Each row of a before or after table is a point. The points were changed in one or more steps. Then noise was added and the rows were shuffled. The steps act on columns, c1 being the first. Write out the steps. A step turns or swaps two columns, mirrors them in a line or flattens them onto one, adds a multiple of one to another, or multiplies or shifts one. Angles are multiples of 10 degrees, from the lower column toward the higher: turns from -170 to 170, lines from 10 to 170 but not 90. Use the fewest steps. Two steps may share a column if one is a turn and the other turns, adds or multiplies; they go together, in the order done. Otherwise the lowest column goes first.

Before (11 x 2)
[[-22   1]
 [-39   7]
 [ -4   0]
 [ -4  35]
 [ 19  12]
 [-19   4]
 [-52  18]
 [-28   0]
 [-42   7]
 [-71  25]
 [-50  26]]
After (11 x 2)
[[ 56   2]
 [ 27   8]
 [ 38   7]
 [ 21   8]
 [-16 -17]
 [ 77   1]
 [ 19   2]
 [ 55  -7]
 [  3   2]
 [ 15 -31]
 [ 41   8]]
Steps: turn c1 and c2 by -160 degrees

Before (9 x 6)
[[ -7 -57  25  -7  37  -2]
 [-51   2 -50 -12  24  11]
 [  6  13  19 -29 -54 -17]
 [-55  -5 -34  13  21  40]
 [ 22 -47   1 -50 -12  -6]
 [ 31  27 -31  -2  -2  -9]
 [ 11 -53 -17  14  18 -28]
 [ 19   8  -2  -5 -56 -30]
 [-42 -20 -18  11  -9  49]]
After (9 x 6)
[[-19 -42  31  -4  51  -6]
 [ 51  -5 -20  25   8  10]
 [-20  30  28 -55  14 -30]
 [ -4  26  48 -50  37 -17]
 [ 43 -55  11 -10 -11  47]
 [  7 -56  55  38   0  -2]
 [ 55 -33  -5  17 -16  39]
 [-32  33  -2  -3   1  -9]
 [-12 -35  14  15 -17 -28]]
Steps: multiply c1 by -1; add -0.7 times c6 to c2; shift c3 by 30; turn c4 and c5 by -100 degrees

Before (13 x 11)
[[ 44 -41  14  28  34  30  47  -8   0 -16  34]
 [ 21  12  44   5   4  34  61  -9 -30 -21  36]
 [-14  14 -32 -23  56   2  11  13 -10 -18 -14]
 [-65  18 -17 -15 -15 -25 -19 -24  42  30 -41]
 [-59  39 -30 -12  12  25  -3 -13  63  34  17]
 [ -3 -34   7 -64  38  23   8  29  -5  21  -4]
 [-45  -3 -10 -48  33  32  28 -31  40   3 -39]
 [ -7 -40 -22 -41   4  21  23 -17 -16 -29  23]
 [ -1  -8 -38 -46  15  27  52  18  -4  15   0]
 [-45  15 -42 -11  -4  18   2 -37  27  55 -50]
 [-35   5 -31 -57  47 -38  37 -14  27  34  -3]
 [ 52 -18  22  13 -21  25  57  17  19 -52   9]
 [-18 -39  16  24   6  32  69  25  -9 -25  17]]
After (13 x 11)
[[  2 -38  18 -37   7 -15  70  25  -8 -24  19]
 [ -2  11  44 -23   3 -26  60  -9 -29 -22  38]
 [  1  18 -18  26 -16  15 -19 -25  42  28 -43]
 [  0  14 -43   2  -3 -24   4 -38  28  57 -50]
 [  0  40 -29  -4  12 -27  -6 -13  62  33  16]
 [  0  -4  -9  27  34 -50  28 -33  42   1 -40]
 [  0 -37   5  45  39 -50   7  25  -3  21  -3]
 [ -2 -42 -21  24   4 -36  21 -20 -16 -28  20]
 [  0 -16  23 -23 -20 -17  57  19  21 -53   7]
 [  0 -10 -35  27  15 -50  52  15  -5  17   0]
 [ -1   4 -32  69  47   3  37 -16  29  34  -4]
 [  1  15 -31  19  55 -14  12  14  -9 -19 -10]
 [  1 -41  16 -39  32  -9  47  -9   0 -17  34]]
Steps: multiply c1 by 0; turn c4 and c6 by 150 degrees

Before (8 x 18)
[[ -3 -26 -44  39  28  28  42 -30  -3  21  14  53 -15  -7   1 -14 -17   0]
 [ -8  44  28  24   5 -37  57 -64   9 -15  12  -8 -84  28 -13  13  12 -24]
 [ 13 -53   8  49  28   5  42 -29 -41  29  33  40 -20  10 -18   0 -17  19]
 [ 54  43 -13 -21  40   0 -12   3  25  -2 -11 -35  28  16  21  21  -5 -19]
 [ 29  26 -27 -46  26 -29  28  15  32  27  -8 -33   9  23  11  -6 -19 -13]
 [ 16  -6 -26  40  24  27   6  -1 -41  26  41  54 -21  24 -42 -14 -31  -5]
 [ 27 -32 -16 -28  33  17 -27  18  32  37  -2  17  13  15   3  12 -20 -25]
 [ 56  32  -5 -43 -24 -20  -2   0  44  -1 -41 -27 -13  66  41  38 -12  12]]
After (8 x 18)
[[ -6  46  34  24  -6  22  58 -65 -46 -17  13  -8 -86  44 -12  15  27   4]
 [ -2 -28 -46  34  -8  -3  42 -31  74  21  13  52 -16 -30   0 -14  -9  32]
 [ 14  -6 -62  40   6  29   3  -4  25  28  40  54 -22 -22 -41 -14  -7  35]
 [ 23  25   1 -47   0  19  29  15  65  27  -9 -33  11  31  14  -8   4  34]
 [ 27 -32  13 -26   1  18 -25  19  46  35  -2  15  14 -13   2  14  17  43]
 [ 57  43   8 -20 -20  12 -10   3  37  -4 -12 -37  27   4  21  20  16  37]
 [ 12 -53 -28  47 -14  12  43 -29 -38  28  32  40 -19  -5 -18  -4 -27  27]
 [ 54  30  34 -41  19  61  -6  -3  31  -1 -43 -27 -17  27  39  38 -18 -15]]
Steps: multiply c3 by 2; turn c3 and c9 by -60 degrees; turn c17 and c18 by 70 degrees; turn c5 and c18 by 130 degrees; turn c6 and c14 by -80 degrees

Before (11 x 32)
[[ 31   5  49 -22 -22  17  17  -1   4   1   4  11   2  18  18 -25  22  26
   36   1 -27 -38 -22   5   9  12  -7 -10  12   1  -2  37]
 [ 27  16  -5  -4 -41 -32 -25  -4 -14  21   3  -1  12 -31 -15  31  -1  30
  -16   0  17  -6   4  35  -1   1  -6  -1  28   4   8  21]
 [  5  30  23  14 -11 -22  -4 -14  27 -22  12  15  13 -52   3 -13  48  -4
   13  -6  -4   0 -11  18  32   6  10   8 -25  -7 -27  15]
 [ 36 -24  12 -16  -4   5   6  13 -14  -1  18  25  -8   0   0 -20  -5 -25
    3   3 -23  15 -13  33  45 -20  -6  -4 -42  17 -11 -16]
 [ 32   1  17  32  -9  27   3  12  13   2  38   3  24 -15 -31   6 -24  19
   -3  -2   5  12   7  22  -4   9  -4  -5 -42  38  13  33]
 [ 16 -32  45  -3  26   8  -5  -4  -1  16  16  12 -18 -41  14 -27  -7  25
    6  12   7  13   1  -4  -8 -25  -1   5 -13  44  36 -14]
 [-28 -10   3  27  -2  45 -23   8  19  18 -18   4 -73  22 -25   8   7  -4
   26  19  14   3 -33  36 -23  14 -14 -19  21  13  50  15]
 [ 23 -23   9  -3 -39   7   6   5  -7  19  -1  16 -23   7  60  -8   2  42
  -28 -30  29  40 -11  12 -49 -17  16  -9   1  23  29  -4]
 [ 29 -12  41 -23  13  22   4  -6 -14 -15  13   3   6  -1 -14 -23  -7   5
   -8  -3  -4 -17 -19  28   8  57  48 -11 -27   5  -1 -33]
 [ 45  11   2 -11 -11  -7 -10  17 -20  21 -15  29 -11  14   3   2  -2  31
  -20   5   9  14 -14   3 -19  -8  22 -25  27  16 -12  12]
 [-10  -5  20  33  11  37 -14  -7  28 -23 -51  22  24 -16  -6  10  -4  30
  -21  18   2  -3 -19  31 -19 -22 -16  12  28   7  25   2]]
After (11 x 32)
[[ 16  39  44  -3  60   8  -7  -5   0  14  15  15 -18 -42  13 -26  -5  25
  -34  13   7  11   1  -5  -8 -26   0   4 -12 -29  37 -15]
 [  6 -10  22  15 -39 -23  -6 -13  26 -23  11  15  12 -52   4 -12  48  -6
   14  -8  -4  -1 -11  19  31   5  10  11 -23  -8 -27  13]
 [ 30  21  41 -22  27  21   2  -5 -12 -14  14   2   4  -2 -15 -24  -8   4
   -9  -3  -3 -16 -19  27   9  59  49 -11 -26   4  -2 -33]
 [-11  22  19  34  17  36 -13  -7  30 -23 -53  21  24 -16  -5   9  -1  31
  -15  18   0  -2 -21  31 -18 -23 -16  12  28  15  26   2]
 [ 24 -96   7  -3 -29   7   5   5  -6  20   0  16 -25   8  62  -7   3  42
  -34 -31  29  42 -13  11 -48 -17  15 -11   0  12  29  -4]
 [ 44 -19   2 -12 -22  -7 -10  18 -21  21 -15  29 -12  13   5   1   0  33
  -24   4   9  14 -14   1 -20  -6  23 -25  26   9 -11  13]
 [ 28 -80  -5  -5 -65 -32 -26  -4 -12  21   1  -2  12 -33 -15  30  -1  30
  -13  -1  16  -4   2  35   0   3  -5  -2  29  11   8  21]
 [ 34 -18  17  31 -13  28   2  14  12   2  39   2  25 -14 -31   6 -24  19
  -34  -2   5  12  10  22  -6   9  -4  -3 -41 -18  14  33]
 [ 37 -19  12 -16  15   5   5  14 -13  -2  16  26  -9   1   2 -18  -4 -26
  -15   3 -23  15 -13  33  45 -20  -8  -2 -41 -11 -12 -15]
 [ 30 -45  47 -23 -31  17  17  -1   3   0   5   8   1  17  18 -25  23  27
   16   3 -28 -39 -24   5   7  13  -7 -10  12 -32  -4  37]
 [-28 -10   4  27   8  45 -22   8  20  19 -17   4 -73  22 -26   8   7  -3
    1  20  14   4 -33  36 -23  15 -12 -19  22 -27  49  15]]
Steps: multiply c5 by 2.5; turn c2 and c5 by -60 degrees; mirror c19 and c30 in the line at 150 degrees
